Rows are points. Each copy is the shape, with its points in the same order, stretched, turned, moved and blurred by noise. Some copies are also mirrored. Which?
(in the rows, 128 means zero)

Shape (6 x 3):
[[ 59 171 126]
 [109  61 166]
 [154 101 182]
 [100 143  99]
 [187 124 125]
 [170 154 136]]
Copy 1, 6 rows:
[[ 38 117 142]
 [166  69 118]
 [178 115 155]
 [ 79 133 104]
 [169 167 124]
 [131 178 147]]
Copy 1 is: only turned
Copy 2:
[[ 68 173 122]
 [137  79 197]
 [176 115 167]
 [ 95 131 106]
 [175 104 101]
 [163 138  97]]
Copy 2 is: only turned
Copy 3, 6 rows:
[[ 76 196 168]
 [ 82  87 139]
 [108 107  83]
 [134 163 157]
 [183 130  98]
 [159 151  80]]
Copy 3 is: mirrored
Copy 4, 6 rows:
[[123 186 104]
 [ 47  99 168]
 [ 98 117 208]
 [136 134  98]
 [165  95 173]
 [171 128 175]]
Copy 4 is: only turned

Shape (8 x 4):
[[154  74 148 126]
 [137 146 132 110]
 [121 135 160  99]
 [150 167 150 132]
 [117 153 122 199]
 [136 138  79  91]
 [151 157  16  95]
 [123 102 149 110]]
Copy 1 (8 x 4):
[[187 159 113 151]
 [119 131 148 102]
 [126 169 135  96]
 [114 143 183 122]
 [ 81 116 157 197]
 [119  82 118  88]
 [104   7 120  84]
 [149 162 116 117]]
Copy 1 is: mirrored
Copy 2:
[[161 119 111 136]
 [103 155 116 115]
 [113 141 153 117]
 [ 97 184 117 143]
 [ 69 142  81 201]
 [ 98 132  83  73]
 [ 76 142  21  49]
 [130 118 134 122]]
Copy 2 is: only turned
Copy 3 (8 x 4):
[[143  71 178 106]
 [106 104 120 110]
 [ 96  78 121 119]
 [108 121  98 138]
 [ 95 183 157 141]
 [115 123 122  53]
 [145 179 104  17]
 [109  71 160  96]]
Copy 3 is: mirrored

Shape, 12 rows:
[[151 154 118 137  10 139]
 [173 120  82 186 149  47]
 [148 140  95 120 109 126]
 [118 155 121 166  91 137]
 [165 126 212 189 154 146]
 [ 61 113 155 121  91 106]
 [149 133  98 143 133  38]
 [148  80 153 126 178 110]
 [154  72 128 139 108 135]
 [ 63 143 110 162 128 144]
 [174  95 100 155 152 141]
 [149 110  79 168 150 134]]
Copy 1, 12 rows:
[[163 157 140 124  46 221]
 [195 156  91 128  95  51]
 [135 137 107 132 119 148]
 [142 153 154 176  93 153]
 [198 109 242 134 151 101]
 [ 66 138 172 132  72 106]
 [150 176  95 109  81  70]
 [131  88 164  95 152  58]
 [147  76 141 115 116 118]
 [ 89 127 151 204 117 123]
 [172  85 121 134 149 107]
 [165 103 109 169 139 105]]
Copy 1 is: only turned
Copy 2, 12 rows:
[[101 146  60 188  23 127]
 [ 82 148  38  89 172 137]
 [126 138  86 151 120 130]
 [ 69 140  94 167  94 156]
 [ 82 147 143  65  89 206]
 [ 59  67 124 153  93 124]
 [ 76 135  63  95 159  98]
 [124  96 127  80 143 160]
 [138  85  88 125  85 176]
 [ 68 112 123 189 136 164]
 [153 128  85 125 138 189]
 [124 132  80 142 155 178]]
Copy 2 is: mirrored

Shape (13 x 8):
[[ 96 112 113 152 128 147 142 113]
 [157 122 106 148 133 149  97 136]
 [132 148 183 136  72 160 137 119]
 [142 110 128  93  92 138 138 128]
 [114 136 115 106 145 150 149 143]
 [146 111 169 150 126 154 110 140]
 [103 136 132 155 144 108 156 134]
 [136 120 174 151 115 159 101 110]
 [105 120 136 151 123 159 150 156]
 [128 174 105 142 147 136 149 124]
 [148 126 125 109 150 157 142 119]
 [  7 138 109 120 106  93 152 147]
 [148 156 127 129 140 156  99 117]]
Copy 1:
[[109 118 130 143 136 149 169 136]
 [145 106 111 176 139 130 116 143]
 [138 151 176 139  80 154 124 102]
 [153 114 132 107  92 135 135 144]
 [149 141 132 111 143 139 151 153]
 [131 112 167 158 128 147 104 132]
 [ 99 143 154 125 141 107 161 143]
 [119 117 161 159 118 157 104 108]
 [129 135 161 148 128 152 164 155]
 [140 160 120 142 153 109 153 126]
 [162 117 131 127 148 133 131 128]
 [ 54 188 125  73 103 141 203 182]
 [148 140 117 157 142 139 105 114]]
Copy 1 is: only turned
Copy 2:
[[155 142 134 156 156 138 151 104]
 [159 100 126 110 152 160 106 116]
 [170 166 152 125  60 155 142 120]
 [150 131  93 109  90 134 140  95]
 [122 140 107 115 143 146 162 129]
 [184 117 155 102 125 141 138 130]
 [122 123 152 150 144 111 151 124]
 [186 144 166 108 118 148 129 107]
 [164 133 126 143 135 142 165 147]
 [ 96 130 140 140 143 163 136 122]
 [129 122 125 102 139 162 159 102]
 [119 200  94 173 139  64 144 136]
 [134 137 143  95 140 171 112 112]]
Copy 2 is: mirrored

Shape:
[[ 84 158  85 163  62  99  91 108  62 210  74]
 [203 135  94  89 114 117 167 148  83 195 130]
 [ 97 172 118 115 137 106  88 130  82 166  51]
 [ 86 196 142 111 148 145  68 129 148 100  72]
 [166 157 146  89 173  94 139 189 136  99 145]
 [102 140 181 139 182 119 169 100 147 104 142]
 [121 159 106  61 113 127 116 194 171 102 136]
 [ 98 113 172  61 148 161  79  85 166 112 143]
 [108 173 194 162  88 181  94 122 170 198 125]
 [134  76  84 109 131 185 138 144 138 160 115]
 [179 138 147 144 110 135 169 179 101 184 127]
 [ 86 116 192  66 126 130 134 101  69 137 112]
 [133 106 141  78 124  72  71 191 142 117 110]
 [158 127 141 155 151 159 143 175 115 143 156]
 [157 103 155 122  63 165 123  90 136 155  68]
 [147 150 122  89  68 110 110 134 157 154  77]
 [150  76  84 100  70 184  68 147  99 136 160]]
Copy 1 (17 x 11):
[[159 118  99 222  78  91  72  87 133 214 115]
 [199 169  79 101 129 149 131 112 116 168 139]
 [118 137 110 186 108 115  75 116  78 186  86]
 [ 47 139 151 191 126 139  81 169 112 129 100]
 [125 146 125 104 176 117 115 167  82  87 153]
 [ 79 118 181 102 154  98 190 125 111 128 134]
 [105 153  86 131 129 125  75 214 135  92 161]
 [ 26 119 132  88 134 152  87 109 144  93 153]
 [ 92 147 224 146  79 158  95 128 150 185 184]
 [134  80  87 102  93 209 145 163 170 138 126]
 [195 134 149 118 108 145 153 134  99 160 170]
 [ 61 115 110 102  80  98 125  64  56 144 151]
 [141  91 105 113 139  98  38 158  84  87 133]
 [150 101 151 117 151 180 171 151 106 128 179]
 [145 138 167 117  45 155 119  89 148 117 115]
 [143 183 126 140  80 109  61 151 145 127 111]
 [152  75  73 154 107 207  89 117 167  92 168]]
Copy 1 is: only turned
Copy 2 (17 x 11):
[[156 178  88 149 177 157  99 143 167 246  36]
 [235 143  99 132 148 173 127 132  49 177 138]
 [162 206 138 112 170 127 110 148 131 175  52]
 [ 96 224 157 113 119 127  86 138 139 105  64]
 [145 173 151 118 134 120 137 173  66 102 175]
 [ 96 142 188 107 126 109 157  73 119 130 160]
 [112 201  85 109 118 190 125 185  86 112 146]
 [139 186 137  84 107 176 105  65 157  63 153]
 [107 152 183 118 101 223  38  99 140 180 111]
 [153 105  81 104 153 208 132 106  83 112  96]
 [171 118 153 150 136 184 129 156  61 181 138]
 [181 198 167 108 159 181 167  84 164 141 118]
 [164 176 109  89 130 140 123 208 154 115 141]
 [136 113 153 153 163 167 126 136  88 127 138]
 [176 124 127 123  61 212 122 104 144 150  67]
 [163 177  90 102  70 181 119 166 112 168  90]
 [186 149  47 156 161 240 107 142 149  89 117]]
Copy 2 is: mirrored

Shape, 16 rows:
[[140 111 148 121 126  55 147  74 185 106 125 127]
 [139 166  62  74 114  86 161 133 109 120  82 111]
 [190  72 179 116 109  90 133 125 143 176 152 141]
 [ 78 192 141 138 173 139 114 160  87 107 146 171]
 [ 92 142 103 148 131 210 117 118  89 105 143 120]
 [174 115 139  95 104 127 133  93 157 143  69 124]
 [ 91 121 136 145 123 173 143 148  61  69 178 138]
 [135  84 132 142  52 116 171  57 155 224  95 148]
 [129 162 170 131 167 142 131 136 101 100 126  91]
 [138 188 159 122 130 128 197 147 153 100 146 122]
 [ 92  77 127  96 147 211 156 111 115 147 156 171]
 [178  62 106 142 107  90 185 105 147 176  57 111]
 [ 72 132 153  99 172 143 167 120  46 114 111 117]
 [114 158 138 152 196 101 148 159 166 117 162 120]
 [171  92 140  99 110  66 153  76 167 206 144  74]
 [147 126 128 149 165 200 154  74  59 123 175 176]]
Copy 1, 16 rows:
[[132 145 185  97 147  67 138  71 171  81 137 128]
 [121  85 182 172 177 181 133  90 186 114 110 107]
 [133 107 207  86 118  58 151 109 103 153 182 119]
 [ 46 170  92 130 171 161 107 172 119 111 103 121]
 [139 149  70 108  92 207  94 148 107 124  96 127]
 [171 117 222 116 128 111  96  85 143 152 101 134]
 [118 130  88  93 108 190 128 194  98  65 116 130]
 [132 123 200 149  30 106 160  37 115 160 101 133]
 [141 185 135 103 172 150 114 156 109 106 108  95]
 [118 172 162 107 140 150 159 170 202 111  99 118]
 [115 104 131  21  88 184 121 108 102 150  97 155]
 [183  63 201 134 123  88 172  55 115 138  85 109]
 [102 148 147  94 171 215 134 126  76  75  70  96]
 [105 161 110  75 189  95 160 151 166 126 117  83]
 [166 127 220 100 125  87 151  41 151 148 184  69]
 [134 167  96  89 125 197 165 126  73 146 119 201]]
Copy 1 is: mirrored
Copy 2, 16 rows:
[[ 95 104 100 108 120  84 119  72 193 110 111 133]
 [110 181  93  95 108 120 168 123 103  89  85 155]
 [149  45 131 110  67 105 137  96 152 184 134 129]
 [100 159 138 159 210 122 156 164 110 152 169 166]
 [103 140 105 187 187 181 173 142  97 118 171  88]
 [130 115 127 123  87 173 141  63 156 115  94 136]
 [134 105 127 166 188 125 180 186 105  96 199 107]
 [ 60  81 128 195   7 125 131  48 126 144 108 117]
 [150 142 149 140 198 128 180 119 132 136 120 107]
 [132 178 137 143 132 102 200 131 186 133 154 130]
 [ 47  79 126 143 129 188 190 131 105 134 204 118]
 [103  71  99 152  54 123 181  83 138 122  43 149]
 [ 82 120 170 135 187 117 201 129  67  91 129 128]
 [ 90 141 102 129 185  91 183 145 174 184 126 133]
 [ 95  83 105  96  52  81 141  55 143 184  94  76]
 [119  91  96 183 181 149 205  92  80 149 232 146]]
Copy 2 is: only turned
Copy 3, 16 rows:
[[158  85 131  75 149  67 151 101 106 117  91 132]
 [129 186  90 100 136  94 137 183  79 137 100  93]
 [187  71 174  67 158 129 103 130 116 172 109 179]
 [ 76 195 136 187 151 127 154 138  70  96 175 157]
 [105 121  70 209 126 149 113 154  80 103 173 137]
 [159 114 107  87 139 151 116 141 124 111  74 122]
 [ 84 107 111 202 119 123 145 168  32 107 161 176]
 [173  92  89 114 101 146 121  91 178 201  87 138]
 [ 98 120 158 146 152 133 120 139  53  94 146 107]
 [120 126 156 113 121 137 206 157  79 105 134 111]
 [100 101  54 163 172 179 148 142  97 146 171 173]
 [177  84 131 108 162 115 118 150 142 189  37  93]
 [ 37 137 104 154 157 140 135 134  37 138 130 107]
 [130 125 171 139 184  95 171 144 104 102 182 122]
 [182  79 142  43 145 104  89 110 133 194 120 109]
 [152 127  78 207 156 170 147 119  37 142 164 155]]
Copy 3 is: only turned
Copy 4:
[[122 131 179 175 154  95 121  72 209  98  97 113]
 [107 125  66  82 135  87 126 125 207 124 101 110]
 [181  99 210 126 153 116 122 142 186 135 131 143]
 [ 70 208  91 127 111  98 103 163  88 134 136 169]
 [ 94 152  72 131 105 163 100 105  80 156 189 136]
 [150 110 156  91 135 145 115  76 187 125  84 130]
 [ 92 146  72 166 105 131 108 163  92 100 192 160]
 [140  66 197 106  82 128 180  71 180 181 123 120]
 [128 170 117 129 153 112 101 131  88  98 129 121]
 [122 209 117 144  99 136 126 168 168  89 125  93]
 [ 96 154 135  95 123 189 153 110 132 118 222 164]
 [158  61 143 116 164 127 193  87 210 143  76 118]
 [ 82 154  93  88 135  91 160 125  70  82 162 131]
 [ 90 211 144 175 180 116 126 143 148 140 137 114]
 [167  93 212 127 167  84 146  81 211 154 134  75]
 [167 182  93 117  95 142 152 111  93 147 206 190]]
Copy 4 is: only turned

Shape, 18 rows:
[[166 113  99 119 150 128 124 105  96 167  88 185]
 [125  83  81  79 140  47 118  94 114 187  60 195]
 [117 134 113 126 115 138 157 127 130  98 146 119]
 [138 149  94 182 158 130 143 169 157 114 147 132]
 [169 105 144  88 105 155 106 163  97  94 156 132]
 [ 94 124 176  96  87 115 155 165  88  98  87 174]
 [136 136 118 181  55 107 109 100 139 109  55 144]
 [131 156 157 183 140 131 108  97 129 169  81  97]
 [109 101 144 145 140 143  74  76 179 102 153 113]
 [200 180 154 117 151 105 172 124 122 113  72 191]
 [105 185 116  84 143 130 100  84 123 152  65 121]
 [172 110 145 108 120  93 142 158  93 140 136 205]
 [100 153 130 166 153 135  74  63  91 150 147 126]
 [154 159 176 180  68  70  72 106 169 138 125 179]
 [152  79 129 109 107 144 114  96 121 134 147 106]
 [197 115 152 105 133  72 127 153 108  82 149 150]
 [101  88 160 136  51 133 103  87 167 186 131 108]
 [117 162 164 102  86 105 136  86 164  80 142 103]]
Copy 1 (18 x 12):
[[183  59 109 114 198 154 186 132 119 151 170 122]
 [181  30  39 137 231 143 164 122  88 173 147  98]
 [126 137 155 131 125 114 137 126 118 111 116 124]
 [148 151  93 162 121 118 164 176 156 106 123 124]
 [136 136 157 104  81 143 112 135  92 163 142 198]
 [ 80 103 128 134 135 207 121  58 137 168  92 128]
 [176  93 142 170 210 163  71 111 176 134  86 101]
 [143  97 147 118 195 128  82 133 195 169 166  69]
 [139 136  98 119 167  87  46 118 150  88 178 181]
 [182 135 130  79 222 205 192 112 132 129 126 108]
 [110 118 166 130 249 140 126 142  96 175 169  86]
 [180  99  86 122 116 170 179  74 127 167 142 149]
 [159 114 137 153 155 117  95  85 135 137 219  91]
 [199 153  90 180 202 127  69  52 192 177 141 139]
 [157  93 148  83 125  79  83 123 121 145 157 160]
 [203 151  90  88 101 168 112 115  88 143 130 151]
 [123  82 143 132 175  43  55  72 191 191 139 152]
 [134 187 164 104 179 105  69  75 117 123 108 121]]
Copy 1 is: mirrored
Copy 2:
[[159 155 145  98 102 127 127  73 119  62 147 141]
 [194 137 135  60 123  77  87  98  85  45 180 186]
 [104 108 130 124 120 121 141 138 139 139 147 120]
 [139 129 115 157 133 130 163 105 126 174  97 140]
 [109 121 161  98 116 213 137 122  95 107 135 116]
 [105  91 122 115  83 115 140 188  88  96 142 161]
 [144 116  92 122  82  78  81 125  74  78 143  85]
 [141 152 132 141  87 110  86 123 137 113  73 123]
 [106 140 116 171 161 164  75 128 140 115 124 125]
 [146 123 140 168  24 132 125 103 109 115 195 160]
 [ 86 163 152  93  86  85  77 103 112  97 150 137]
 [187 131 131 108  92 167 146 133 104  87 161 168]
 [117 208 159 126 149 123 129 144 159  93  89 111]
 [213 171  77 152  82 130  60 159  95 110 143 134]
 [133 119 149  97 125 173  97 121 145  91 135 117]
 [164 114 175 136 116 179 137 129  76 132 168 130]
 [172 114  70  85  96 134  44 164 164  92 112 137]
 [ 96  99 119 153  90 123  72 183 142 146 187 118]]
Copy 2 is: mirrored
Copy 3, 18 rows:
[[122 125  69 134 146 145 148  92  81 142  95 127]
 [ 37  92  57  95 161 113 194  92 104 188 128 127]
 [172 132 163 138 145 123 136 160 123 101 150 141]
 [200 174 105 146 185 101  93 181 121 102 126 151]
 [145  97 138 128  84 128  95 144  90  59 110 148]
 [104 169 186  73  82  96 147 122  85 101 101 115]
 [123 146 122 171 141  92 210 158 116  92  71  80]
 [130 168 132 171 172 124 112 129 136 115 101  28]
 [104 116 158 177 187 175 115 173 186  94 101 142]
 [176 156 120  89 167  75 162  51  89  94  75 125]
 [ 93 156 118 132 163 154 156  79 150  83 169  71]
 [145 116 106  85  97  89 122 109  92 136  79 160]
 [112 157 125 217 147 164  97 102 180 137 117 111]
 [142 142 111 135 129  78 164 146 213 108  22 108]
 [129  72 146 155 132 161 119 158 115 115 123 113]
 [138  87 135 121 125  45 112 113 103  90  89 169]
 [123  94 159 122 125 177 149 201 185 135 105  56]
 [151 110 214 123 151 109 164 136 192  70 133 123]]
Copy 3 is: only turned
Copy 4, 18 rows:
[[149 147  47 125 144 109 108  86 126 123  89 141]
 [138 110  21  64 153  39  75  71 140 156  78 129]
 [121 137 166  85 122 120 137 123 100  97 134 110]
 [106 142 150 116 163 131 111 170 141  65 149 151]
 [134 174 137 107  82 156  92 102 123 104  54 102]
 [ 63 143 146 108  70  95  91 134  53 141  70 110]
 [ 96  89  99 163  65  58 128  98 148  83 140 157]
 [158  95 105 172 119 113  93 150 159 150 191 139]
 [147  69 179 125 147 127 123  98 193 154 104 119]
 [181 170 146 159 111  84  83 130  71  92  86 177]
 [188  76 113  91  96 124  99  93  96 179 147 150]
 [107 199 109 119 130  99  55 101 114 103  61 129]
 [142  84 127 148 171 156  83  67 141 145 166 106]
 [106 125 167 181  97  67  36  78 200 115 136 189]
 [160 141 110 102 113 120 133  90 164 134 108  91]
 [158 173 157 124 120  94  40 121 122  64  52 103]
 [108 124 119 103  86  86 129  94 207 196 172 129]
 [163 110 236  97  81  89 109  99 111 129 137 124]]
Copy 4 is: mirrored
